Each wall is flat, endless, passes through zero and stands at right angles to its row. A trip goes straight from one point to another. List the walls that it crosses, first one first.

Walls:
(1): [13 34]
(2): [ -2 -16]
(3): [-33  21]
(4): [ -3 -10]
(5): [-8 -6]
(6): [ 10 -13]
(7): [-13  -3]
(8): [ 14 -11]
(9): [5 6]
(10): [-11 -39]
(11): [-31   9]
Trips:
[ 4 -9] to [-31 -17] => 7, 11, 3, 8, 6
[-7 37] to [-10  19] => 7
[12  1] to [-8 13] => 6, 8, 3, 11, 7
[29 10] to [12 24] => 6, 8, 3
[-20   4] to [-17   3] => none

Walls:
(1): [-17  -6 -12  31  14  11 -13   9 -32  -4  19  -3]
(2): [ -7  -8 -14   1 -10   6 -14  -5  -8   0  -1   0]
(3): [ -8  -3  19  18  -9  17   5  19   8 -26  10   7]
(4): [-9  6 19 23  9 -1 13 18 -2 -1 23  4]
(5): [-11  10  -4  -8   2  23 -19   3 -46  -1  -8  13]
(6): [  3  10  15  29  28  -3 -38  13  15  -1  -6  -9]
(7): [ 19   8 -18  28   0  21  -9   4  37  12  20   1]
(8): [-30  -1   3  19  -1  27   7   5 -24 -26 -16  13]
(9): [ 21  16  14  23  -8  41   8   7 -27  -2  -9 -23]
(10): [ 23  25 -17   0  20  -4 -29  -3  13   4   1  23]
(11): [ 14 -26  -1  19  -6   5  16  -8  33  13   5   8]
Trips:
[-11   6 -31   6  -5 -16 -40  11  23 -17  23  -6] to [ 26  -2   7  11  10  18 -29  -1  -9  20  30  27] => 4, 5, 11, 9
[ 23 -10  22   2   6 -20 -19 -32  17  44  17 -11] to [-13  24 -43  14  22  19  10  20 -23  18 -17  -9] => 1, 9, 2, 5, 11, 8, 4

Walls:
(1): [  0  14  -4   2  22 -18   3  15  -4  27 -14   9 -34 -27  26   2 -14   8
  -6   4 -14   4  31  -2  -3  15   2 -32  -9  -1  -7  41 -29 -12 -20  -7
 -16 -23 -11   5 -21  -1 -10 -36  14   0  11  34]
(2): [-28  14 -17  -2  -6  -2  12 -12  21  -8 -11 -22 -29 -14  -9   6  -8 -24
 -21  11 -13 -26 -10 -25   1  14 -12 -13  21  -7 -13 -26  -4  -3  -6 -20
  -9 -24 -14 -12  10  -1  -5   8  17  -2 -15  -9]
(3): [-40 -17 -32   8  14   2 -22   8 -25  24 -12  -6  -7 -26 -48 -16   0 -22
 -16  11   4  23  21  27   2  24 -18   9 -13   0   1  -2  -1  10   2  23
  18  39   8  26  -4 -12 -24  -4  39 -35 -16 -31]
(4): [ -1  14 -12   6  13  -3   9   2 -20  13   2   7  10 -25   8  23  -8   5
 -11 -10 -24  26  -3  -4  24 -12 -16 -15  -2  -5 -26  -8  -5   5 -14  -3
  -5  -9   3  13 -12 -26   1  -1  12  -4   4  12]
(5): [  8   7  15 -20  14  35  -7  -3 -15 -18  24  17  -7  -2 -13  22  31  -4
   7  -4 -15 -10  35  16 -25  15  -4   8  16  28 -14   0  18 -15   4 -14
  -9 -21   3 -33  25 -11 -43  -5 -10   6   7  41]
(6): [-47  27 -26  12 -19   4  38   1  -4  31 -26  -2  -8  25  16 -21  18   0
  -8   4  14   5 -15   2  39   9 -15 -17  16  -9  16  -1   8  22   9   7
   7  18  16   8  -3  18  12 -21 -10 -37   3  33]
(7): [ -4  14   1  25 -14   4 -16  22   2 -13 -15 -12 -19 -12 -34 -14  -6   6
 -13  11  -1 -16 -13  16 -15   0  -4   0 -31  15   9   9 -11  12 -42   5
 -13 -17  26  25  19 -18   5 -38  -7 -11   1  11]
(8): [ 17  -3  20  -8   3   9  -2  29  18   1  33 -14  31  -9  -3  -4   7 -12
  -2   6  18   3 -18 -43 -14 -13   6   2  -6  16  13  -2   9  -2 -33 -15
   2  25   0 -13   6 -13  -8   8  17  26   6   3]
Trips:
[ 32 -21 -26  -2  40  34 -24  20  22  12  11  16  13  17 -17  10  12  12
  -4 -13  12   6 -30  -9 -20 -16 -12 -28   1  15  10  22 -23 -11 -16 -22
  -5  13  -3 -28 -16 -12 -42  -5  13 -15   6  12] to [  5 -18  17  18   7  14 -27   5   1  20 -21 -31 -27 -15 -10  -2 -17  12
  12  -1  59  -4   3 -33  18  21  24  -1 -17 -16 -10   7 -22  25 -23  10
   7 -13  -5 -10 -13   5 -11 -17  22 -15  21   1] => 4, 5, 2, 6
[ 17  -9 -24  14  -4   8 -23  22   2 -12   3  21  -3  -5 -30  -6  -4  10
 -30  17  -5 -15  -9 -14  -5 -12 -29   1  -3   8  24 -27  -3 -20  27 -28
  -5  18  38   4 -25 -11   7  41 -16  11  46   1] to [ -1 -12 -24 -33   8 -33 -36   0   1   4  23 -17 -24  18 -17  -3 -22 -22
  38 -21   0 -18 -12 -21  -2   8  30  -1 -23  13 -23 -21  15  -2 -25  -4
   4 -12 -28   4  10 -15  24  -9   7  -2 -12 -15] => 2

Walls:
(1): [  5 -23  47 -32   7 -17  11  28  32  16   2   6  21  23   9   8 -32  20
  -5 -24 -36  11  20 -17  24  13   6   2  -8   5  45  27 -19 -11  25   8
   4  -5   2 -29  10 -14 -12  17  17  12  38  -8]
(2): [ 19   0  14   0  -7 -12  -5   7  -3 -24 -27 -29 -16 -12 -32  -2  -9 -30
  -3   6   6   0   1  10  13 -23  35 -33 -36 -16  11   4  -3 -10 -23 -19
  -5   4  20  10   3 -17 -21  -9  28   6  -1  46]
(3): [  9  10 -34 -26 -27  25   0  13  14 -11 -16 -29   2  13   9 -28   4 -10
   2 -11  24 -23  -9 -13  22  50   3   1   5  -5  -8 -17  29   4  -5  -6
  17   4 -18 -25  -8 -12  -4  -7   0  32   9  17]
(4): [  9   4   3 -27 -13  -3  -4 -13 -10 -15   1  -3 -33  30  -6   6   4 -21
   1 -12 -14  22  -7  -4  -5   3  40 -14  -6  30  18  12   4  -2   8 -22
  16  -2 -24  -2   7  -3  18   5  -6  11  12  30]
(5): [-27  10   4  12 -11 -10 -15 -19   1 -28 -26   0 -20 -15 -12   3  -9 -12
  18  -3   1 -12   5 -36  -9 -30 -10  15   8   1   7  27   2 -20 -12  18
  -5 -10   1  12  10   2 -20 -31  -9  10   1   4]
(6): [ 38   9 -14 -14 -20  -2   5  12 -10   0 -12  15  11   2  13 -11   4  13
 -31  -5 -24  23 -11   3  -4  -6 -20   6  -6  11 -14 -24 -25  13  26 -23
   4  12  15  -3  14  -3   3  29  -1 -35   0   3]
(7): [-33 -22  -7  38  16 -17  23  -7 -19  19 -10  -8  -8  -5 -10  24 -44 -24
 -26  24 -14   0  -7   7 -24 -16 -11  12  36   6 -11   3   6  14 -25 -10
   0 -25  19   3  -5  14 -14   0  -2   6  55  20]
(8): [ -9  27   5   6 -26  27  -7   9   2   4  11   6  -8  29 -10 -19  12   3
  11  -3   0 -13 -23  15   2 -14   6  -1  -8  21  27  -4 -13  10  15 -13
  26 -23  30  -3  12  -9   0   5 -22  17  -2 -11]
(9): [ 26  30  15  -8 -33   9   9 -11  41  -6  10   9 -21   5   6 -16  13 -30
  11 -23 -11  12  -6 -16  18  -6 -30 -13   5 -15  29   1 -32  10   0 -19
  12   1 -35   7 -15 -12 -13 -11  -3 -19  -3 -12]
(10): [-15  -1  -2  26   4  11 -11   8   0  -3  15  19   0 -25 -27 -21 -42 -10
 -13  -6   3  -4  34   1   1 -15   0  14 -38   7  -5  10  37   9 -16 -17
  -8   0 -19  -9   1  25  -6 -30  20 -22  16  -4]
(11): [ 14 -16   0  20  -1   3  14 -12 -22  10 -28  26  35 -30  -1   9  28  12
   0 -33 -16  15 -26  -5 -22 -32   4   9   8  -5   0  11   2 -19  -5  -1
   4  -7  -8   1  -3   0   0  18  -6 -13 -15   3]
(12): [ -9  10  -6 -13  19  14 -14  29  -6  13 -15 -26  26 -18  11   9  -1 -10
  -2  17 -10   8   4   8  -1  19  15 -40   1  -6 -13  20   3 -24  12   9
  -1   1  56  12 -24   3   8 -38 -19   2   9  -8]
Trips:
[ -2 -44 -11 -16 -17   1   5   7  18  60   3   5   3   9  -3  11  22 -13
 -15   4  -1   0   7   1 -20  14 -34   1  -5  17 -10  -3  40  -1  30  -2
  27  11  20   2  14 -32 -21   9  10  -6  -8  26] to [  5 -16   8  -7   4   8  18   5  -5  -5  10   3  -6   0   7 -31  -6 -29
 -32   2   1  33 -49   2  19 -22   3  -7  -6 -17 -24 -15  12  30  29 -15
  30  33   3   1  -3  -9  -5 -38 -44  19  -3  10] => 4, 1, 9, 2, 11
[ -2   1  -5  23  27  31  -8   6 -13   1  -2  28 -21   1  13 -31 -28  13
  29  15  20   2  35  15  -5  30   4  -2  11 -18  -1  15 -12 -16  -1  10
 -11 -28  11 -17   5   5  20  10  14  -4 -29   5] to [-31 -23 -23   5 -17  14 -20  -5  16   3  16  10 -14 -31  -3   6  -7  18
 -24  -7  16  21   6 -17 -21  14  36  -4  11  15  16  34  -6 -14  24  -4
  15  18  28   5 -11 -21  14  -8   8 -19 -13 -25] => 8, 5, 1, 11, 4

Walls:
(1): [ -6  -7 -11  -8  11 -12  13   8  16  -1  26 -40  -3  19   7 -27  21 -28
  31  14  12 -11  24 -13  -5  24 -28 -14 -22  10  16 -11   4  -7 -17   6
 -28  18 -22  18  -7   9  15  11   2  -3   7  38]
(2): [-13  15  -5  -2  -1  -4  18  13  -1  51  -4 -22 -14   7  13 -10   2 -26
   4 -15 -25  14   8  -2  -1 -15  11 -10 -12  12   0  -2  -4  -6  -1  -9
   3 -10 -16  -2  26   8  -6  21  20 -20 -19   1]
(3): [ 24 -13   1 -14  -3  25 -20   4  23  -7  -5   6  -5 -38  20  10  11 -22
  -3 -29  17  26  -7  14  -7  -4  44 -17 -17   8  -2 -12   4   6  21  12
 -23 -13   7   5  20 -13 -27 -18  18  17   4  -5]
(4): [  2   3  20  15  29  15  10   3  13   2  18 -17  14  -6  15   3   5 -11
  17 -16   4 -16   0  -4  10  19 -11 -26   3  11  13  15   1 -20 -23 -12
  -9 -17  13  15   0   3 -10 -10  12  30 -23  -1]
(5): [  5  -7  -8  27   4  16  17   0  24  -9  12 -27   3  25 -17 -14   4 -19
 -11 -30   0  -3  15  19   7   8  21 -21  12 -12  11 -12  13 -35  36   5
   1  17  17  27  22   2  -3  13  15 -12   1  19]
(6): [ 17  -4  36 -25  -4  16  -2  16  17 -10 -17  -9   2  -5   1   1  -8 -21
  -9 -20 -16  30  -6 -14 -15 -23  14  20  21 -13 -15  26  -2   0   8 -30
 -36 -20 -20   4   5   3  -9   9  -4   6  -6  -6]
Trips:
[  5   1 -13   3  13   5  13  18   5  11   1  -4  -7  -5   4  -6  33  35
 -14 -17   1  19 -20  -5   4  11 -12  12 -40  14 -11  10 -42 -19   8 -17
  17  -2 -38  19 -19   1  -3 -17 -19  -2  25  24] to [  6   1  11 -21 -29 -17 -22  -3 -13  -4  -9   3 -16 -20 -15 -33 -17  -3
  -1  24  11   9  -1  15  16 -30  13 -10  27  -3 -13 -18   5  -8 -22 -18
  15 -13 -10   7  12  14  -2  19 -17  -9   5  16] => 6, 1
[-14 -26  -1  11 -21  22 -31  15 -11  -7  21   8  -7   3  -7 -26  10  -3
  25 -25  30  11  -1 -16 -14  -6  21 -17   5  -4 -38  23  -3  -2  22  17
  19  -2 -41 -26  10 -25  -6  15  17  13  23  -1] to [-19   5  21  12  49 -12   5 -14 -35 -38 -19  -8 -30  11  18 -12  22   4
 -11   9  -9  25 -22   5  -1  10 -10  -3 -15  14  -6 -26   8  -2   4   3
 -16  -5 -17  -3  27 -18  -7 -10  14   5   8 -14] => 5, 1, 6, 4
[-10 -11  -6 -11 -25  10   1   0 -30  -5 -28   8 -21   8 -14  20 -25  -9
  -2   7 -35  15  -3  -8 -28  19   8  25   8 -31 -20  -6 -12  -5  -9  33
   6  -3  19  -1  12 -25  11 -14   5   0  31  16] to [-21 -44  27 -19  -6   9  11   9   6 -13   7   1  17 -12  22   2  -9  11
   0  10 -27   1 -60 -21 -25   9  -1  -4  14  22 -20 -20 -10  26  13  27
  -2   2   7   0   8 -20  -3  22   0   0  -3 -22] => 3
[ 13  16  10  24  10  -4  -8 -19  12  -6 -10  -8  16  -8   4 -15  14 -11
 -12   1   2  -7 -18 -24  -6  36  16   1  20   2   4  -4   3  13  19  -2
   2 -12  24  13  32  -2   7   3  14 -25  23  24] to [-22   0 -12   8   1   7  29  -2  38  -1  -2 -13  -7   5  14   0 -13  13
   8 -27   7  25  -1  15 -26  34  34  13   8  -3   2   8   6  10 -18  18
  24 -12  -5  26  22  26  -7  -6   1 -27 -15   1] => 2, 6
[-21  -7  30  12  12  -6  13  -5  -7 -18 -10 -18 -11  -4   7  10  -3 -18
 -16 -39   8  -5  -3 -15  19 -14  -2   0  -7   4 -26  11   0   2  13  -2
  18  -1 -18  -4 -19  -5  24  -1  -3  10   5   6] to [ 29   6  26   7  -6  -5  18  -2  -8 -15  -9  -4 -13   8  36   8   1  19
  24  10 -32 -15  11   6 -16  -3   0   1  -6   7 -15 -17   0   0  -3   0
  15  -1   3 -19  -3 -15  24  -6  22 -22   4  -7] => 5, 4, 6
[-19  32  -4 -11  -6  18   1  -2 -11 -15  -4   0  13  16 -10 -32  -8 -21
  -5  13  -1 -14  33   2  13  27  -5  21   7  -7   5  -4 -14  -3 -25  10
 -14   2   1 -18  13 -35   2  19  11  -8 -11  27] to [  6  20  11  24  -2 -10  18 -15  14  33 -27  -7  -2  -5  -2 -15  -7   4
  -8  15  21  -8  -1 -46  17   1  -9 -32 -20  31  -1 -18  22  12 -16 -14
  24   9   0 -15  -6   9  25   1  31   8  -9  -5] => 4, 5

Walls:
(1): [-18  -4   4  22  20  59 -23  -7 -20 -17 -11 -26  -5  -2  15  24   4  12
  -2  11  20   7  -6  24  25  -2  21  -3   4  -5 -34  -2 -16 -13 -12   0
   4   6  21  -6  16 -10  -1  -7 -17  -8   9 -18]
(2): [  2  -7   7 -14 -17  12   6  -1 -13  27  12  20   9  12 -15  29 -16  -6
 -11   3   9 -21 -14 -24  42 -19 -19 -17  24  15  34  40  28   9  -3  15
  -7 -19  10  17 -17  18  -2 -22  38  -9   5 -11]
(3): [-24  16  12 -11 -15   1  32  -6  -2   1 -37  29  -4   4   5 -24   3   4
  24   4  -7 -18   9 -12  -7 -11 -30  26  -3 -33   2 -14  -3   5  10   0
  16  20  26  -5   5   3  23 -15  41   8   1 -25]
(4): [  8  44  -7 -14 -14   8 -13 -41  38 -14  -2   0   7   6  -2   6  -3   6
 -21 -12 -11  11  21  -5   4  20 -11 -11  11 -14 -11  -3 -19  -3   7  18
  28 -14 -13   4   9  13  12 -17  28  -3   6  18]
(5): [  0  -1   7  17  27 -15  -8  60 -17  -1  -8   1   3  18 -15  -9  27  -9
   3   9 -16  10  11  -7 -10  14 -11 -12  -3  -6 -13  -1   6   8  19 -11
   7 -13  -8  12 -10  29 -10 -22   1  23  10 -19]
(6): [ -9  21 -37  -4  35  22  -9  -6   3 -14  -3 -11 -47  -6  17   1  17 -14
  21 -30  16  21 -25  -2  13 -12   0  15  12 -16   0   6  40 -13  -7  18
  -3  12  16  -2 -12   8 -29  27  14  28   9 -15]
(7): [ -6  -6  -1  -2 -36  24  -8  11  -8  12  12 -22  10  17  -5  -8  -6  18
   8  -9 -20  -6   6  35  24  10   9  13   3 -23  18  -8 -16  12  -5   3
  10 -18 -10   4  12  20   3  18   7   6   1  11]
(8): [-23   1  -3  -6  -8  13  -2  12  14 -10  22  11  13 -11  -2 -14   3  -6
 -26   2  -3  14   4   1   0  45 -16  16   6  12  10  -7 -21   2  -2  10
   7   5  -8 -21  -7  14   1 -12  -1 -19  -5   3]
(9): [ -1 -28   8  -3 -27   5   5   5 -10  -3  12  -4 -21  14   0  12   4  24
 -18  -7  11  -9   8   7  -2   7 -38 -13  16 -16  -3  29 -11  18  -7 -15
 -16  22  33  -9   6   7 -30   3  -9  -6  -6  18]
Trips:
[  5  11  28  12  -9  10 -19  -3 -10  13 -13 -12  16  -3  -1   5   4  -3
 -14  16  10  13  13   0 -19  19  30 -18 -18   0   7 -16   2  13  -5   4
 -10 -20   7 -21  14   0   7  -7  13 -13 -18  -8] to [-10  14   0 -29  18   2  -3  -9  18 -21 -12  -3  -6  17 -23  -8   7  -4
  -3   4  13   9   3   8  15   4  -1 -25 -11  -1 -24  -7   6 -21  14  13
  43   7  13 -11 -22  19  11  -1  -7 -33  12   2] => 7, 3, 6
[  9   4   0   2  -9   4 -26  33  -6  24  -7 -18 -10   3 -23   9  11  23
   8 -13   2  -8  19  12 -27  20   6  19  -6 -31 -17 -22  22  -7 -41  -9
  -5 -25 -12  13 -32  37 -26 -24   5  15 -12  -8] to [-16   2  25  32  13   3   7  21  -5  22 -10   0   1 -18  19  -2 -24  10
  -3   5  48   0  20  -1  54 -27  15   1  22  -1  17  11  27  14   6  22
 -10 -16  -6 -13  41   9   5 -11  28 -30  31   0] => 1, 2, 9, 3, 5
[-12   3   8 -16   4  29   7  28  13 -16   2 -26   1  16  13  -8  -6  -7
 -30   3  -8 -12  32  23  41   6  18   6  -6  -5 -18   9   8   0   4 -13
 -10 -29  20 -20  25 -24 -14  -5 -34 -10  -3   1] to [  0  16  -7  -7   9  12  -7  18  12  18   0  13  12  -1   0 -41  20  -2
   9  24 -17   8  23  13   0   7  10 -28 -31   5  -6  -2  13   3  17  30
   9  -6  14   8  27  20  12   9 -17  -2 -16 -22] => 5, 9, 4, 3, 1
[ -1  -6  -1  21  17   4  26   0 -22  27 -34 -12 -19 -21 -10   3 -16   5
   4  -8 -12  13  28   9   6  20  26  28 -20 -10   1 -17 -48 -22   8 -12
  -3   6   3  24   4  18  19   2 -10   3  17  -2] to [-10  -5  -3 -17 -16  -5 -17  12 -11   1  -7 -14  14  -7  -2 -32 -28   1
   4 -10   4  27 -16  18  29 -41   3  -9 -11   7  17 -16   2  12 -46 -22
 -37  39 -14  -9   6  -9 -12  -1  28 -15   2 -12] => 5, 6, 2, 9
[ 12  12 -26  -2  -5  31   7  31  -9   7 -21 -25   0 -16 -10  19  -3  10
 -10   0  21   1  10   2 -20   6   0  17   5 -13   6  28  37   2  -7  -9
   4  -4  10  20   4  17  41  26 -30  19  20 -25] to [  0 -23  20  22  -1 -11 -13  -4 -18 -15 -16 -19 -17 -13   9  -4  -9  12
 -20 -19  -6  28   9 -45 -27 -11 -14  19 -21   6  39 -13   2 -17 -16   2
 -11  -2   6  -4 -29 -57   5  13   4   0  -1  -7] => 2, 7, 5, 1, 3
[ 26  13   0  21 -30   3 -38  -1 -10 -26   9  23  15   2  12  14   5  -4
 -24  13  33   2  39  -2  -6 -17  27  -6  11 -10  12   4   5   8  19  42
  22  21 -22   2  -8   4   1  -4  11   8  -3  13] to [ 14   2 -16  -7  15 -14 -34 -25  21  12 -11 -11  -2   2 -23 -38   2   3
   2   4 -21 -11 -13  27   8  15   1 -10  -2  23  -6   3 -11   6   9 -11
   4 -20 -31  18  12  22  14  -5  16  10  -1   6] => 1, 5, 2
